Each point is reached from the start by the listed moves, each made once or not at all, plus a little noise. Is the number of moves made odd or even? Then give how often each move was made.

Moves:
(1): [-34 -41  20]
(2): [29 11 54]
Start: [13  3 10]
Points:
[42 15 60] => odd (0, 1)
[-23 -38  31] => odd (1, 0)

Moves:
(1): [ 17  -1   2   4   7   3  -4   6  -2   2 -13]
(2): [-13 -17 -25  10  22   9  11   3   8   1  18]
(3): [-1  8 12 14 -6 -1 -1  6 16 12  1]
(4): [  7   2 -10  -9 -26   1 -30  24   7   9 -11]
(5): [ 17  -5   1   0  -8 -16 -15  -5  23 -11   7]
(6): [-1 -8 11  4 -6  6 -9 -9  6  5 -4]
(7): [ 10 -17   8   5 -25  11  -2   8  -3   2   8]
(8): [ -5 -15  13   3  -2 -18 -17  17  -8  10  11]
(9): [-3 -9 -2 -9  2 -5 19 -4 11 14  3]
Start: [ 9 -6  8  1 -9 -8 -2  5  9 -9  3]
Points:
[ 38 -45  16  38 -26   4 -23  12  60   2  19] => even (1, 1, 1, 0, 1, 1, 1, 0, 0)
[ 30 -23  -1  28   5 -12  -8  16  53  -6  16] => even (1, 1, 1, 0, 1, 0, 0, 0, 0)
[ 50 -46  30  12 -37 -31 -41  32  19  -8  15] => even (1, 0, 0, 0, 1, 0, 1, 1, 0)
[ 20 -28 -27   3 -18 -13 -35  23  45  -8  14] => odd (0, 1, 0, 1, 1, 0, 0, 0, 0)

Moves:
(1): [  5  -4   0   1   7   7  -4  -4   0  10   1 -10   0   7  -4  -5 -10   5
  -3   2   2   1  -2]
(2): [ -4  12   3  -2   4  -5  -4   3  10   1   0 -10   5   0  -3  -9   2  -4
   2   4  -5   9  -5]
(3): [  4 -11   2   4   0  -1  12  -2  -2  -3   1   4  -6   0   8   3   1   2
  -1   2   5   7  -7]
(4): [  4   3   9  -4   1  -3 -13   7  -3   5   5   2   1   0  -6   3  -7   6
  -4   8  -2   2  -2]
(5): [ -1   1  -1   5   0   8  -1  -8   0  -9  -1  -5   4   1   2   0 -18  10
  -6   1   3  -5  -8]
(6): [-3  1  4  7 -1 -1 -3 -2 -1  9  1  4  4  0  1 -2 -2  1 -2 -3  1 -3  0]
(7): [-8  3  0 -6 -2 10 -1 -2 -1  1  6  3 -3 -2 -4  4 -1  1 -4 -2 -2 -9 -3]
(8): [  1  -3  -9   7  -6  -1  -7   5  -3  10  -3   3  -7  10  12  17  11   7
  -4   2   8 -16   5]
(9): [-2 -1  0 -5  0  2 -5 -3 -2  3  2 -3  9 -9  6 -1  0 -4  9  4  9 -6  0]
(10): [ -1  -1  -5   3  -2   1   3  11 -10  -2   4  -1   1  -1  -3   1  -9  11
   6   5   2   3   1]
(11): [-12 -11  -7 -15  -3  -4  -1   7   8   3  11   9   0   3  -1   5  -4   7
   1  -6  -3   3  -5]
(12): [  4  -4   4  12   1  13  -4  -2   3   0  -6 -12  -7  -4   0  -2  -6  -3
  -5  -1   8  -1   2]
(13): [ -6  -6   6   3   9   4   1   3   0  -3  -5  -9   3   3   5 -11  -2  -8
  -4   0  -9  -1  -2]
(14): [-3 -2 -1  3  1  6 -3 -6  0  3 -4  0  3  2  4  7  0  3  0 -2  2  2  5]
(15): [ -7   8  -4  -1   4   5 -16  -6   5  10  -5  15  -5   0  -5   0  -3   0
   6  13  -6 -15  -6]
(16): [ 1  2  2 -3 -2  0  3  2  1  1 -1 -7 -5  3  1  1  7  3  5 -6  0 -3  0]
(17): [-1 -8  9 -1  0  4 -3 -3 -5  6 -5  1 -2 11  2 -2  1 -2  5  4 14 -1  9]
(18): [ -2 -10   0   2  -3   4  12   5  -3   0 -12  -5   1  -4   1  -7   3  13
  -2   6   4  -5 -10]
(19): [-12 -10   2  -1   6  -6  -6  -8  -6   7   1 -10   3  -2  -6  -3  -9   9
   1   7   6  -1  -8]
(20): [ 1 14  5 -5 -9 -2  1  2 -4 13 -7  5 -2  1  6 -6 -7 -6 -4  9 -9 -7  7]
Start: [-3  8  1 -2 -5  2  2  3  9  9  2 -2  2 -7 -7 -7 -9  2 13  5  3  2 -1]
Points:
[  1   7  20  24  -6  30 -30  -2   6  60 -27  -8 -12  14   7 -18 -42  30
  -4  53  27 -31 -17] => even (1, 1, 1, 1, 1, 1, 0, 1, 0, 0, 0, 1, 0, 0, 1, 0, 1, 1, 0, 1)
[-27 -17  13 -32   1  19 -29 -10   1  37  21 -22  10   5 -17  -6 -48  36
  19  17  29 -14 -20] => odd (1, 0, 0, 1, 1, 0, 1, 0, 1, 0, 1, 0, 0, 0, 0, 1, 1, 0, 1, 0)
[-20 -12  30  15  22  22 -39  -3  -6  47  -2 -50  23  -1 -12 -30 -50  14
  20  33  31   7  -5] => odd (1, 1, 0, 1, 0, 1, 0, 0, 1, 1, 0, 1, 1, 1, 0, 0, 1, 0, 1, 0)
[-20 -55   2   3  -5  26  -4  -6   0  50 -12 -33  -7   9  15   6 -16  42
  23  18  58 -17 -13] => odd (1, 0, 1, 0, 0, 0, 0, 1, 1, 0, 1, 1, 0, 1, 0, 1, 1, 1, 1, 0)

Moves:
(1): [ 4 -1 -2  5  1  7 -7  5 -2  4  7 -1  6 -4  2 -5 -2 -4 -5  4 -5 -8 -2  0
 -2  0  6]
(2): [ -4   3  -5   2   0   3   2 -10   9 -10   9  -1  -5  -1  -1  -4   1  -2
   1  11   2   7  -7   8   2 -11   9]
(3): [ 6  5  4  4  5 -3  2 -4  1 -6 11 -6  7  0  4  3  8 -2 -3  7  2  0  5 -3
  7 -1 -6]
(4): [ 1 -3  3  5  1  9  4 -5 -1  1  0 -2  0 -1  5  0 -5  1 -5  2 -2  0  1 -1
  0 -2  4]
(5): [-3 -6 -3  4 -4 -5 -2 -1 -3 -5  3 -3  2  1  6  5 -2  0 -5  9  6  9 -7  0
 -3  2  1]
(6): [  5   3 -11  14   7  -1  -3  -2  -2  -3  -5   9   2  -2  -1  -3   3  -4
  -1  -7   1  -3  -4  -2   0  -2  -5]
(7): [-10  -2   8   8  -2  -2   2  -3   1  -9   5  -3  -6   0   0  -2  -2  -2
  -1   2  -1  -5   3   8  -4   5  -7]
(8): [-5  1 -3 -7  6 -2  4  0  0  3 -5 12 -2  1 -2  3  0  3  5  7  7  3  9 -7
  1 -6  3]
(9): [ 4  4 -1  4 -1  2  3 -1  1  6  4 -1 -1  5  5 -3  5  2 -2 -1 -3 -3  8 -5
 -2  2 -3]
(10): [-1 -6 -4 -4 -3 -2  2 -2 -2 -3  7 -2 -6 -4 -4 -8  3  3  1 -6 -3 -8 -1 -2
  6 -4 -1]
(11): [-4  5  1  3 -3  0  6  2  7 -1  3 -1 -2  6  0  5  5 -4 -8  0  7 -2  3 -6
  3  1 -1]
(12): [  4   3   5  -9   3   1   1 -10  -2   7  15  -3  -3   4   9  -1  -7   1
   3   2  -2   4  -8   1   3   5  -4]
(13): [-3 -5  1 -1  0 -3 -1 -1  4  3 -3  0 -2 -5 -3  3  0  2 -6  6  0 -2  1  1
  2 -2 -3]
(14): [  0  -7  -2  -5 -10   0   9  -9   2   1  -9   0  -1   1   4 -11  -4  -9
   5 -10  -9   1  -5  -2  -1  -4  -1]
(15): [  0   5   4   1   2  -7   3   2  -3  -6  -5  11   1   4  -3  -3   1   1
  -8   2  -5  11 -12   0   9   6   0]
(16): [ 0  3 -1  2  2  4  4  2 -2  4  2  3 -3  3  2  0  5 -6 -4 -2  0  0  0  0
  5 -2 -1]
(17): [ -5   4  -6   5   3   5   1   8  -1   0   3  -9   3 -14  -2   1   4   5
   0  10  -2   8   1  -6  -5  -8  10]
(18): [ -3  -7  -5  11   0 -10   4  -3   9  -6  -3   0   1   7  -4  -1  -5  -2
   0  14  -1  -5  -7   4   6   1   5]
(19): [ 0 11 -4 -4 -1 -1 -2 -6 -6  6  1 -1  9 11 -1  3 -8  4  6  3 -2  0  1  0
  5 -3 -1]
(20): [  1   2 -10   0  -6   0   4  -3   0   1   1   3  -3   2  -1  -5  -6  -7
   6   3  -3   6   4  -2  -4   5   6]
(21): [ 3 10 -3  4  1 -6  5 11  5 -3  1  2  1  0  5 -3 -4  6 -4 -4  3  3  7  3
  2 -8  0]
(22): [ -1  10   4   1  -3 -11  -7  -8   1   1   1  -6  -5   2  -8  -9  -3  -5
   8  -3  -2  -3   5  -1   8  -9  -9]
(23): [ 2 -2  0  0 -7  1  9 -1 -4  1  6  7 -2  0  0  4 -3  7 -4  8  5  2 -1 -1
 -7 -8 12]
(24): [ 3  8  4 -5  6 -5 -8 -7 -8 -1 -3 -7  8 -8 -2 -4 -1  0 -3  1  5 -6  1  0
  2  3  4]
Start: [-3  7 -3  5  3  1 -9 -8  0 -4 -8 -6  3  1 -1  5 -1  2 -4 -4  0  1 -1  4
 -1 -5 -4]
Points:
[ -8  36 -10  39  -2   4  21 -29   8 -21  27 -24  18   0  11  -8 -12  -6
 -29  41   2  -5   1  10  13 -42  27] => even (1, 1, 1, 1, 0, 0, 1, 0, 0, 0, 1, 0, 0, 1, 0, 1, 1, 1, 1, 0, 1, 0, 1, 1)
[ -9  34 -24  30  19   1   7 -37   1  -8  12  -7  12  -4  12 -22 -25  -6
  -6  27  -6  -1 -10  10  13 -37  17] => even (1, 1, 0, 1, 0, 1, 1, 1, 0, 0, 0, 1, 0, 1, 0, 1, 1, 1, 1, 0, 1, 0, 0, 1)
[ -2  24 -11  25  -4   7   9 -41   1  11  11   5 -15  16  13 -27 -11 -32
  -3  -8 -14 -11  13 -12   6 -12 -18] => even (1, 0, 0, 1, 0, 1, 1, 1, 1, 0, 1, 1, 0, 1, 0, 1, 0, 0, 0, 1, 0, 1, 0, 0)
[ -5  29  -3   7   3  -8  16 -40  -4   3   0   6   3   7  13  -2 -27   7
 -17   4  10  -6   7  -4   5 -27  -4] => even (0, 0, 0, 1, 0, 1, 1, 1, 0, 0, 1, 1, 1, 1, 0, 0, 0, 0, 1, 0, 1, 0, 1, 1)
[-16  13 -30  48   3 -11  19 -41  10 -33  27 -11  -4 -14  -1  -2   5   2
 -29  60  19  -1   9  -9   3 -31  23] => even (0, 1, 1, 1, 1, 1, 1, 1, 1, 1, 1, 0, 1, 0, 0, 0, 1, 1, 0, 1, 0, 0, 1, 1)
[-22  32 -10  21   1 -14  11 -15   2 -13  11  -4   8  11   4  15   4   5
 -19  42   4  26  16 -17   9  -6  -6] => odd (0, 0, 1, 0, 1, 0, 1, 1, 1, 0, 1, 0, 1, 0, 1, 0, 1, 0, 1, 1, 0, 0, 0, 0)
[  0  44 -21  36  10 -42 -15 -34   8 -21  -8  -3  14  15  -7 -15 -17   4
 -17  26   5   8 -15  11  30 -28  -7] => odd (0, 1, 0, 0, 1, 1, 0, 0, 1, 0, 0, 0, 1, 0, 1, 0, 0, 1, 1, 0, 1, 1, 0, 1)
[  4  31  -9   9 -16 -22  17 -26   2   2  17   4   0  30   2 -25 -24  -7
 -13   1 -15  -6 -19   0  36 -30   1] => even (1, 0, 0, 0, 0, 0, 0, 0, 0, 1, 1, 1, 0, 1, 1, 1, 0, 1, 1, 0, 1, 1, 1, 0)
[  0  49  13  23   5 -20 -10 -23  -8 -20  20 -23  14   7  -3 -18  -9   0
 -26   3  -3 -19  11   2  36 -16 -13] => odd (1, 0, 1, 1, 0, 0, 1, 0, 0, 1, 1, 0, 0, 0, 1, 0, 0, 0, 1, 0, 1, 1, 0, 1)

Moves:
(1): [-11   3  -8  -1  -9  -1  -4  -3  -8   2   3  -5   8  -3   0   2   4  -3
  -5   1   3   6   0  10   1  -4]
(2): [ -6   6 -11  -2  -5   0   1  -1   0  -3  -3   7  13   9  -3   7  -5   6
   4  13  -7 -11  -4  -4  11  -3]
(3): [-19   3  -2  -3  -5  -4   5   6  10  -4  -3  -3   3   0  -6   8   4  -6
 -10  15   1   1  -7   8  -2   1]
(4): [ -2  -4  -7  -1   0  -7  -8  14   3  -4   1  -4   5   0   1   3  -2 -11
   5  -3   1   2  -1  -8  -9   8]
(5): [ -3   9   3  -6   0  -8   5   4  -4   4  10   1  -3  -7   7 -12   0  10
   3  -7  -5   3   3  -8   2  -1]
(6): [-5  0  0  0  6  2 -2 -3  4  0  3 -1  1 -3 -3  1 -6 -2  4  3  0 -6  1 -6
 -5  4]
(7): [  2  -1  -4  11  -2   2   0  -4   0  -8   0   4   5  10   5  -6   3  -7
   1   7   8 -10   9  -1  -3  -1]
(8): [ 0  3 -2 -2  0  4  2 -1  5 -2  4 -2 -4  1 -8 -3  2  4 -8  2 -2  8 -1  7
 -3 -6]
(9): [-5  2 -1 -3 -1 -4  3 -2  0  0  0 -7 11  3 -4  1 -1  0 -3  4 -2 -2  2  4
 -1  5]
(10): [ 1 -4  4  5 -1  2  1 -4  5 -3 -2 -1 -3 -2  2  1  0  4 -2 -1 -4  9 -6 -5
 -7  3]
(11): [ 4  3 -5  2  1  2 -5  9  3  2  3  4  3  0  5  1 -1  4  3 -5  6 -2  6  3
 -2  6]
(12): [  6   0  -5   1  -5   4  -1   2   5  -3 -13  -4  -4  -7   3  -1  -2  -5
   0  -5  -1   4  -2   0  -8   0]
(13): [ 1 -3  0 -5 -2  7 -3  4 -1  2  2  1 -2  0  2 -3  4 -1  0  6 -3 -1  0 -2
  3  3]
(14): [ 2  4 -2  1 -3 -8 -5  3  7  1  4 -6  5 -6 -5  1  3 -1 -7  0 -7 -3 -5 -5
 -1 10]
(15): [ 1 -3  3  6  4  1 -2 -4  2  5 -2  9  0  4  1 -1 -3 -7  3  3 -2  2  4  7
  2 -2]
(16): [ 0 -7 -5  2  2 -1  2 -5 -5 10 -2  3 -5  1  4  0  7  3 -5  0  2  3  7 11
  1 -8]
(17): [ -2  -2   5 -10  -2  -3  -7   1   1  -9  -3  -1  -1  -5   8  -3  -1   5
  -4  -5  -2   5   3  -4   4  -1]
(18): [  1  -7  -8  -3   1  -3   2   6   3  -9   3  -4  -4 -13  11   2  -7  -5
   8   3  10  13   3   1  11  -3]
(19): [-1  4 -3 -2  2 -1 -2  3  1  5 -3 -5  9 -2 -2 -4  7  2 -9  1  5  9 -4 -5
  3  0]
(20): [  0  -8   4  -2   5 -11  -2  -6  -3 -10  -4   1  -7  -2   3  -9 -12  -1
  13   9   5   8  -9  11   4 -10]
(21): [  8  -4 -11  -2  -6  -3  -3  -3  -1   1  -2   7   3   1   0   6   2 -13
   2   2   9   2   1   4 -10   8]
(22): [ -7   2  -1  -1   9   7   3  -8   6   0  -4  -4  -4   4  -2   1   9   5
  -8   2 -10   1  -8   5   4   1]
(23): [  5   2   9   0   5   0  -2  -5  -1 -11  -1   9  12  -1  -4   4   4  -2
  11   8  -6 -16  -2   0   1  -4]
(24): [-5  4  7 -5  2 -4 -7 -3 -1 -9 -2 -2  3  8  1  2  0  3 21 10  0 -3  1 -3
 10 -7]
Start: [  0  -7  -3  -5  -5   3   0  13   8  -9  13   1  -6  -3  -4  -5   4  21
  -6  -8  -2  -3   7  -2 -13  -6]
Points:
[ 12 -20 -26 -19 -12 -22 -11  26  17 -51   9  -1 -16 -24  24 -27 -13  -2
  15  -7  22  33  11   4 -26 -12] => odd (0, 0, 0, 1, 1, 0, 1, 1, 0, 0, 0, 1, 0, 0, 0, 0, 1, 1, 0, 1, 1, 0, 0, 0)
[-29 -14 -18 -17  -8 -16   0  30  29 -33  20   7  -8 -14   2 -12 -15  16
   9  29 -10  31  -8   5   1 -15] => even (0, 1, 1, 1, 1, 0, 0, 1, 0, 1, 0, 0, 1, 0, 1, 0, 0, 1, 0, 1, 0, 0, 0, 0)
[-20  -5 -22 -15   2 -19 -29  23  49 -60   7 -13  43  -9   1  12  19  -1
   6  30   7  -5   1 -11 -21  25] => odd (0, 0, 1, 1, 0, 1, 1, 0, 1, 1, 1, 0, 0, 1, 0, 0, 1, 1, 1, 0, 1, 1, 1, 1)
[  2  -3 -55 -14 -12 -21 -20  32  35 -20  12   1  29 -18  15 -12  -1   5
  -9   3   8  13  28  -6 -22   9] => even (0, 1, 0, 1, 1, 1, 1, 1, 1, 0, 1, 1, 0, 1, 1, 1, 1, 1, 1, 0, 1, 0, 0, 0)
[ -3  14 -33  -7  -6   6  -5  13  30  -5  23   7  16   1  -9 -13  22  31
 -23  14 -12  -3   0 -18 -19  15] => even (0, 1, 0, 0, 1, 1, 1, 1, 0, 1, 1, 0, 1, 1, 0, 0, 0, 0, 1, 0, 1, 1, 0, 0)
[-42  -1 -28 -18  12 -25 -18  30  43 -37   7 -15  34  -5  -7   8 -10  10
  20  46  -3   6 -13   6  12   7] => odd (0, 1, 1, 1, 0, 1, 0, 0, 1, 0, 1, 0, 0, 1, 1, 0, 0, 1, 1, 1, 0, 1, 0, 1)
[ -4 -11 -14  -1 -10   8 -28   0  14 -42  -6  22  22  -3  16 -13 -11  12
  22  25  -7 -14   7   9 -10 -16] => even (1, 1, 0, 0, 0, 1, 1, 0, 0, 1, 1, 1, 1, 0, 1, 0, 1, 0, 0, 1, 0, 0, 1, 0)
[-37  18 -15 -20 -11 -22  -8   6  21  -5  12 -13  29  -4 -17  -1  29  10
 -18  21 -11  14  -1  14  -6   3] => even (1, 0, 1, 0, 1, 0, 0, 0, 1, 0, 0, 0, 0, 1, 1, 0, 0, 0, 1, 0, 1, 1, 0, 1)
[-18 -18  -5 -35 -11 -31 -11  22   7 -31  13   7   8 -14   6  -9   6   5
   8  21   0   3   5  16 -20  -7] => even (0, 0, 1, 1, 1, 0, 0, 0, 1, 0, 0, 0, 1, 0, 0, 1, 1, 0, 0, 1, 1, 0, 1, 0)
[ 19 -24 -26   2 -11   2   5  -5  18 -33  -1   5   3 -10   5  -3  14   0
  -1  11  10   8  18  21 -31 -14] => odd (0, 0, 0, 0, 0, 0, 1, 1, 1, 1, 0, 1, 0, 0, 0, 1, 0, 1, 0, 0, 1, 0, 1, 0)

Moves:
(1): [ 5  7  0  0  2  0  3  2 -3  0  6  0  4 -1  2 -2  4  5  6 -4 -5  2  3  0
 -8]
(2): [ 0 -2  2 -3 -4 -1  1  3  6  1 -2 -3 -1  1 -2  3  1 -2  4  4  4  2 -4 -5
 -2]
(3): [-2 -4 -7 -2 -4 -1 12 10 -4 -7 -4  0  3  1 -1 -3 -5  4  6 -6 -5  4 -2 -3
  2]
(4): [-1 -1  0  2  1  1 -1 -2  7  4  0 -8  2  4  4  2  0  2  2 -1 -3 -6  0 -5
 -1]
(5): [ -4   0  -4  -2   4   2  -2  -7 -11   0  -8  -1   2   9   0   1   0   4
   2   2  -3   0  11   3  -5]
(6): [ -1   5   8   2   4   3   7  -7 -10  12  -4   1  -2   9  -1   4   6  10
   6  -9  -1  -3   3   0   2]
(7): [-3 10 10  0 -6  8  2 -3 14  0  2 -4 -2 -2  3  1  3  7 -2 -5  7  1 -6  5
 -3]
(8): [ 2 -2  3  1  1 -4  0 -3 -2  1  5  4  4  5  4 11  1  6 -1 -6 -8  0  4  4
 -1]
(9): [-4  2  8 -3 -1  6  0 -1 -6 -2 -1  0 -5 -3 -6  0 -1 -1  6  1 -3  1 10  2
  6]
(10): [-8  7  0  5  4 -2 -3 -4  0  0 -5  4 -9  4  3  7  1 -4  2  4  4  6  0  2
  2]
(11): [  3  10  -9   1  -2   0   3   2   2   2 -10   2   4  -1  -6  -8   8 -14
 -13  -3   1   4  -4  -3   3]
(12): [-4 -8  6  3  5 -7 -6  2 -2  4  0 -2 -2  5 -3  4 -2 -7  3  2  8 -3  1  8
 -2]
(13): [ 1  1  2 -3 -3  3 -4 -1  2 -5 -1 -7 -5 -5  1  1  4 -4  0 -1  5  0  0 -8
  0]
(14): [-3  3  5  8 -3 -7  4  0  3 -2  2  1 -2 11 -1 -6  6 -3 -1 -3  4 -3  0 -3
 -2]
(15): [-5 -3 -4  5 11  2 -2  0 -7  4 -1 -1  6  6  1 -3 -3  1 -9  5  1  4  0 -2
 -2]
(16): [-5  4  4 -1 -2 -1  2 -3  0  3  2 -2  3 -5 -4  2  2 10  2 -1  0 -4  8  4
  6]
(17): [ 5 -3 -3  1  4 -2 -2 -2  1 -5 -4 -5  3  4 -1  7 -1 -1  3 -3  8 -3  3 -3
  4]
(18): [ 1 -2  3  6  1  2  7  1 -5 -3  1  2  1 -5  2  7  4  1  3 -1  0 -3  6  0
 -1]
(19): [  0   6   2  -1   2   1  -1   0  -8  -7  -5  -1   0  -5 -10   3  -6  10
   4  -4  -5  -5  -3   3   0]
(20): [ 1  3  3  5 -5  0  5 -3 -9  0 -1 -1 -2 -2 -4  5 -2 -1  1  3  2 -1  5  2
  6]
(21): [-1  3  0  3 -4  0  0 -4 -2  1 -3  0  7  1  0 -4  0 -3  5  1 -1  1  0 -3
 -3]
(22): [  2   0   1   4   1   1  -7   1  -4   1 -11  -1  -1   4  -2   4   0  10
  -5  -1  -3   3  -1   3   5]
(23): [-1 -2 -6  6  3  0  2 -4 -1 -3  3 -5  3  5 -2  3  7  4  5  2 -7 -1 -2  4
 -4]
(24): [-10  -2   0   0  -4   2  -6   7   0   5   3  10  -3   1  -6   1  -3   0
   4  -3  -3   4   2   5  -2]
Start: [ 7 18  4 10 11 -8 -7 -7  0  1 -7  1  3  6  1  7 -4 -6  5  4 -4 -9 -3 16
 -3]
Points:
[  1  46   8  28  16   5  24 -15 -60  -5 -40  -5  14  12 -32  22  14  36
  27 -16 -31 -12  31  29  10] => even (1, 0, 1, 0, 1, 1, 0, 0, 1, 0, 1, 0, 0, 0, 0, 1, 0, 1, 1, 1, 0, 1, 1, 0)
[ -3  29  18  11  -1   5   0 -16  -3   7 -38 -23   7  29   2  15   5  22
  23 -11  -5  -7  -3   2  -7] => odd (0, 1, 1, 1, 1, 1, 1, 0, 0, 0, 0, 0, 1, 0, 0, 0, 0, 0, 0, 0, 1, 1, 0, 0)
[-20  52  24  31  21  -1   4 -25 -21  -4 -25   4   6  22 -14  22  11  11
  -3  -8  -6  -8  21  29   1] => odd (0, 0, 0, 0, 1, 0, 1, 1, 1, 1, 1, 0, 0, 1, 1, 1, 0, 1, 1, 0, 0, 0, 0, 0)
[-11  17  23  39  16 -17   4 -10 -49  11 -27  -5  18  47 -15  38   7  25
  33 -16   0  -9  35  16  -4] => odd (1, 1, 1, 0, 1, 1, 0, 1, 0, 0, 0, 1, 1, 1, 1, 1, 1, 1, 0, 1, 1, 1, 0, 1)
[  5  37  23  39  25  -5  -8 -13 -18 -13 -21 -17  12  26 -18  29  20   7
   3 -16  -1 -13   7  24  -7] => even (1, 0, 0, 0, 0, 0, 1, 1, 1, 0, 1, 1, 1, 1, 1, 0, 1, 1, 1, 0, 0, 1, 1, 0)
[ -5  34  33  18  21   3   8 -14 -39  -3 -33 -10   8  19 -20  33   1  48
  38 -22  -6 -18  30  36   2] => even (1, 0, 1, 0, 1, 1, 1, 0, 1, 0, 0, 1, 0, 0, 0, 1, 1, 1, 1, 0, 0, 1, 0, 0)
[  3  43  27  12   7   0 -20 -17  -9   0 -34 -20  10  20 -16  24   7   7
  16 -10 -11  -8   9  18 -13] => odd (1, 1, 0, 1, 1, 0, 1, 1, 1, 0, 1, 1, 1, 0, 0, 0, 0, 0, 1, 0, 1, 1, 0, 0)
[  8  42  38  22  11  12   2 -19 -11   4 -29 -18   9  15 -11  31   6  32
  36 -15  -6 -19   7  11  -3] => odd (1, 1, 0, 1, 0, 1, 1, 0, 1, 0, 0, 0, 0, 0, 0, 0, 1, 1, 1, 0, 1, 1, 0, 0)
[ -4  37   2  10   7   1 -14 -15 -10   5 -23  -9  16  12 -17   6  10  -7
  20  -8  -8  -9  29   5  -2] => even (1, 0, 0, 1, 1, 0, 0, 0, 1, 0, 1, 0, 1, 0, 0, 1, 1, 0, 0, 0, 1, 0, 0, 1)
[-10  26   6  32  23  -1 -16 -19 -21  -6 -24  -9  20  26 -14  30   8  -1
  10 -11  -2 -11   8  25 -18] => odd (0, 0, 0, 0, 1, 0, 1, 1, 0, 0, 1, 1, 1, 0, 1, 0, 1, 1, 1, 0, 1, 0, 1, 1)
[-18  24  16  29   9  -7  -5  -1  -1  -6 -22  -4   4  15  -6  31 -13   5
  35 -11   6 -14  -3  22  -6] => even (0, 0, 1, 1, 0, 0, 1, 0, 0, 1, 0, 1, 0, 0, 0, 0, 1, 1, 1, 0, 1, 0, 0, 1)
